Every row gives one point. The ring and each string are closed loops that go straight from each point to the next, and from the last back to the first. Before rounding, they use only three directions, however many columns there are. How many times does the string pass through the ring? Passing back the other way cancels.
In the rows, 128 means zero.

Ring (6 x 3):
[[160 169 144]
 [131 143 170]
 [109 102 162]
 [105  88 132]
 [125 107 101]
 [156 143 102]]
String:
[[113  78  98]
 [109 106  92]
 [112 126 101]
 [146 126 128]
 [173 137 103]
 [157 140 121]
 [129 145 120]
 [161 179 116]
 [193 188 141]
 [179 170 154]
 [141 138 142]
 [118 152 142]
 [119 156 168]
 [106 140 151]
 [130 127 148]
 [128 104 182]
 [102  78 185]
 [ 80  97 143]
 [ 92  69 144]
 [121  71 138]
 [132  97 130]]
Times through: 0
String, 19 rows:
[[103 131 145]
 [100 116 166]
 [109  84 193]
 [110  78 174]
 [ 90  67 157]
 [ 87 110 125]
 [116 123 129]
 [130 102 135]
 [120  74 132]
 [ 97  68 127]
 [ 82  80 128]
 [ 94 112 129]
 [127 121 138]
 [125 102 162]
 [127  96 191]
 [100 117 180]
 [102 132 151]
 [113 132 144]
 [129 129 140]]
Times through: 2

Ring:
[[173 151 167 121 167 146  92 139 143]
 [150 168 165 137 152 130  97 114 142]
 [116 166 138 152 129 107 114  84 137]
 [ 94 132  95 150 107  96 140  75 133]
 [101 105  82 138 103 107 151  90 136]
 [127  85  87 119 115 127 149 119 141]
 [164  86 111 102 146 150 127 153 142]
 [184 110 140 101 168 158 104 163 141]]
String:
[[178 129 143 110 177 146  92 153 132]
 [158 124 131 118 155 138 109 136 136]
 [159 128 150 120 138 147 119 132 153]
 [180 113 148 105 156 160 111 157 149]
 [193  90 133  90 170 167 109 178 143]
 [183  79 110  91 168 157 114 173 134]
 [161  91 107 105 152 143 121 149 135]
 [147 108 117 118 138 136 126 130 141]
 [144 111 126 121 124 140 134 125 151]
 [152  75 106 105 121 151 148 144 153]
 [154  65  90  99 131 148 144 150 143]
 [158  64  82  97 144 144 135 155 133]
 [153  91  97 109 150 135 123 142 130]
 [147 113 124 120 133 138 128 128 146]
 [163 100 132 108 135 154 130 145 154]
 [174 101 141 104 143 161 124 155 154]
 [170 114 147 110 144 156 119 147 154]
 [199 109 153  94 177 169  98 177 144]
 [218 114 156  86 209 171  75 194 131]
 [191 127 149 103 189 154  85 166 131]
 [158 130 137 120 154 138 108 133 139]
 [157 135 147 123 148 140 110 130 145]
 [173 149 177 121 152 154 103 138 155]
 [196 153 185 111 183 162  80 160 145]
 [208 146 177 102 203 163  69 175 135]]
Times through: 4

Ring:
[[170  87 138 133 128 123 133 108 138 158 111 156 108 162]
 [164 124 170 143 162 115 129 121 148 191 111 141 121 143]
 [131 168 151 135 138 128 125 124 121 148 136 100 146  96]
 [105 176 130 124 119 142 116 126 108  95 155  82 146  78]
 [105 139 109 115 102 150 112 121 108  57 157  99 123 101]
 [145  96 109 120  97 138 127 106 117 101 131 135 112 141]]
String (34 x 14):
[[128 107 127 122 126 141 114 122 132  89 138 131 101 138]
 [139  88  98 115  89 144 124 105 114  78 136 135 106 143]
 [159  76  71 111  46 142 141  84  91  88 130 137 123 143]
 [163  74  96 119  80 136 136  94 112 111 122 148 111 156]
 [164  74 125 127 118 130 129 107 136 131 116 159  97 168]
 [154  92 151 133 153 127 119 122 152 141 118 154  94 162]
 [180  73 142 135 135 120 134 107 146 169 104 169  99 177]
 [203  65 135 137 117 113 148  93 137 199  92 175 112 182]
 [176 101 131 134 112 121 142 100 124 172 110 145 127 148]
 [149 121 141 132 131 128 127 116 131 144 125 131 122 133]
 [151 117 158 137 155 124 122 124 146 157 120 140 111 144]
 [166 106 189 147 193 113 120 132 173 194 106 161  96 167]
 [194  99 190 153 183 102 136 119 168 240  89 170 109 175]
 [183 111 165 145 152 110 139 112 146 212 101 152 124 154]
 [162 122 143 135 127 122 135 110 128 168 118 133 130 134]
 [151 122 152 136 145 125 125 120 139 155 122 134 118 137]
 [148 120 162 137 160 124 120 127 149 155 121 139 109 143]
 [179  96 185 148 186 109 127 125 171 208  98 169  97 175]
 [196  81 171 147 163 106 138 111 161 221  90 176 104 183]
 [187  87 144 138 129 115 141 103 138 191 101 161 116 166]
 [166 105 126 130 108 125 138 102 120 154 117 138 127 141]
 [150 113 139 131 131 129 126 116 133 138 124 135 115 140]
 [151  97 150 133 150 128 119 122 149 139 120 150  97 157]
 [165  75 122 126 113 130 131 105 132 131 116 157 101 166]
 [166  71  91 118  73 136 138  90 108 110 122 149 113 156]
 [157  87  75 113  50 141 141  85  90  94 130 131 129 136]
 [143 111  98 118  79 140 133 100 102 100 135 121 129 124]
 [134 119 122 123 113 138 122 115 121 104 137 123 118 126]
 [126 118 136 125 136 138 113 126 135  99 138 127 105 132]
 [118 105  97 112  92 151 115 113 111  51 149 120 107 127]
 [119 107  75 107  60 154 123 102  91  42 153 111 121 116]
 [125 113  83 110  66 150 126 102  93  59 149 110 126 114]
 [134 122 105 119  89 141 128 107 104  95 140 114 130 116]
 [132 125 133 126 126 136 120 120 127 112 136 122 118 125]]
Times through: 5
String, 23 rows:
[[151 111 127 128 114 131 129 110 123 131 126 132 121 136]
 [179  74  94 122  69 130 147  85 105 137 114 149 124 155]
 [170  69 102 122  86 132 138  94 117 124 117 155 109 163]
 [150  83 115 122 108 136 125 108 127 106 126 147 101 155]
 [145  86  78 111  59 146 133  93  96  74 137 130 119 137]
 [130 107  69 107  47 151 131  93  83  56 148 110 131 114]
 [115 127  85 110  69 152 123 106  91  53 154 100 131 103]
 [ 92 144  95 109  87 158 110 120  98  30 166  89 125  91]
 [ 79 162 103 110  98 160 104 128 100  23 174  77 129  77]
 [ 84 176  91 109  75 158 114 118  81  33 174  65 151  62]
 [115 154 113 120  98 144 122 116 101  88 151  92 142  91]
 [117 152 120 122 107 142 120 118 108  94 149  97 138  96]
 [ 94 175 104 115  89 152 116 120  90  58 166  72 150  68]
 [ 75 183 102 111  92 159 107 127  90  28 177  62 145  59]
 [ 82 161 127 117 130 154  99 138 120  43 167  87 118  89]
 [ 87 152 103 111  97 157 106 125 102  31 168  86 125  87]
 [104 135  83 108  68 156 119 109  88  38 161  92 132  94]
 [124 120  87 112  71 149 125 104  94  64 149 108 129 111]
 [138  94  65 107  43 150 134  89  84  59 143 119 127 124]
 [146  85 106 119  97 140 125 106 120  94 131 141 104 149]
 [143  97 141 129 142 133 117 122 144 119 126 145  96 153]
 [142 115 138 129 131 132 122 119 133 126 129 132 113 136]
 [140 120 142 130 137 131 120 121 135 127 130 130 114 134]]
Times through: 1

Ring, 7 rows:
[[147 154 130 134  93 156 159 138 112 134  58 122 132 135]
 [126 121 116 124  95 135 152 143 126 123 110 123 136 134]
 [115  95 120 123 100 113 133 130 134 116 167 126 131 134]
 [131  91 147 146 100 114 107 121 138 122 183 126 111 125]
 [140 111 158 146 103 116 108  97 126 127 167 128 109 132]
 [134 154 142 113 113 116 145  55  94 125 122 135 131 160]
 [140 171 134 113 107 135 163  76  91 130  76 132 137 158]]
String, 30 rows:
[[146 150 148 133 103 135 140  93 106 132 101 129 122 143]
 [140 180 139 108 113 129 163  52  81 130  78 135 137 166]
 [133 188 127  93 116 126 177  44  74 126  70 137 148 174]
 [130 169 124 100 111 127 169  68  88 125  84 134 145 164]
 [131 144 129 116 105 127 152  94 106 125 108 130 135 149]
 [129 150 124 110 106 127 159  91 102 124 101 130 140 153]
 [142 173 122 116  99 152 176 112  96 132  43 126 143 150]
 [167 170 139 154  83 184 162 168 115 146   7 116 124 122]
 [170 160 140 165  77 190 156 190 125 147   8 113 120 112]
 [143 147 120 133  89 160 165 158 118 133  53 120 136 130]
 [123 136 111 111 100 133 164 125 113 122  97 126 144 145]
 [131 128 127 126  99 132 146 123 119 125 114 126 131 138]
 [143 121 137 147  91 145 135 152 131 131 106 120 120 122]
 [124 101 114 132  91 136 144 167 139 121 125 120 132 123]
 [ 91  89  88  92 105 101 157 130 130 104 173 129 153 146]
 [109 105 112 107 106 108 145 112 123 113 162 129 140 145]
 [121 112 125 121 103 116 137 113 124 119 150 128 131 140]
 [139 106 144 150  93 133 120 142 136 128 140 122 114 121]
 [130  75 143 154  94 119 103 150 151 122 188 122 109 114]
 [123  65 145 150  98 106  95 136 152 118 216 124 108 117]
 [117  94 134 124 107 101 119  99 129 115 194 130 123 139]
 [125 111 137 126 106 111 127  98 122 120 164 130 124 141]
 [142 110 154 151  98 126 112 119 131 129 152 125 109 126]
 [158 102 177 177  92 134  89 131 141 136 158 122  91 111]
 [153 103 182 168 101 117  83  95 133 133 186 127  90 122]
 [133 122 157 129 113 102 114  57 111 123 179 135 115 149]
 [123 135 140 108 117 100 135  48 100 119 162 137 130 161]
 [134 149 153 115 118 104 131  33  93 124 150 138 124 163]
 [139 161 154 116 117 112 138  34  88 127 127 138 125 164]
 [149 150 154 138 103 135 134  90 107 133 105 129 118 142]]
Times through: 3

Ring (8 x 14):
[[136  88  94 140 117 111 130 105  77 140 146 112 159 114]
 [162  79  76 153 112 103 117 109  73 151 140 106 164 108]
 [169  99  80 155 115 104 120 118  95 145 130 107 153 118]
 [159 127  94 149 122 112 135 125 122 131 125 111 139 134]
 [125 168 133 129 133 127 155 133 159 108 118 127 115 157]
 [105 182 157 117 137 132 159 137 171 101 115 138 105 164]
 [ 90 167 165 109 134 132 153 130 152 106 122 143 111 155]
 [110 121 128 123 125 121 142 114 107 124 139 127 139 132]]
String:
[[ 85 150 164 107 131 130 146 125 134 113 127 144 119 146]
 [106 151 159 116 127 123 130 135 140 123 114 144 117 143]
 [122 128 125 129 124 119 137 121 118 126 130 126 134 134]
 [135  77  74 143 119 114 149  90  63 133 165  99 171 112]
 [144  49  54 150 114 108 142  79  36 144 175  91 187  98]
 [138  81  95 140 114 108 120 106  71 146 144 115 161 109]
 [131 119 129 131 118 112 114 128 111 140 120 132 135 125]
 [137 115 106 138 121 115 135 117 106 131 134 117 144 128]
 [172  52  40 164 110 101 131  89  45 151 163  86 185  98]
 [194  30  21 176 103  91 112  89  26 167 161  80 196  84]
 [182  69  62 163 107  95 104 111  66 161 136 101 169 100]
 [189  61  38 171 109  97 121 100  57 155 150  86 179 100]
 [184  71  40 169 112 101 131 100  67 148 151  86 175 107]
 [195  77  39 173 111  98 125 107  75 150 143  86 171 108]
 [161 132 109 147 119 108 117 136 130 138 111 121 131 132]
 [139 143 127 135 124 116 128 135 137 128 114 128 125 140]
 [140 128 107 139 124 117 141 121 120 126 130 117 138 135]
 [155 119  77 151 125 116 156 111 112 122 142 100 149 134]
 [152 145  88 149 131 121 165 119 139 111 134 103 135 148]
 [125 184 145 127 134 128 152 143 177 106 107 133 105 164]
 [117 168 156 121 129 124 135 142 160 117 107 142 109 153]
 [127 140 124 131 127 121 143 125 131 121 126 125 129 141]
 [114 162 132 125 135 130 164 125 151 104 128 125 120 156]
 [ 87 201 172 107 143 141 175 137 187  88 116 143  96 176]
 [ 73 218 211  94 142 140 153 155 205  93  95 165  78 179]
 [ 99 178 176 110 132 128 137 145 167 112 105 151 101 158]
 [118 144 134 126 128 123 143 126 133 119 125 129 126 143]
 [ 98 147 139 117 133 130 162 117 132 107 137 129 127 148]
 [ 83 153 158 108 134 133 159 120 136 106 134 139 121 150]]
Times through: 5
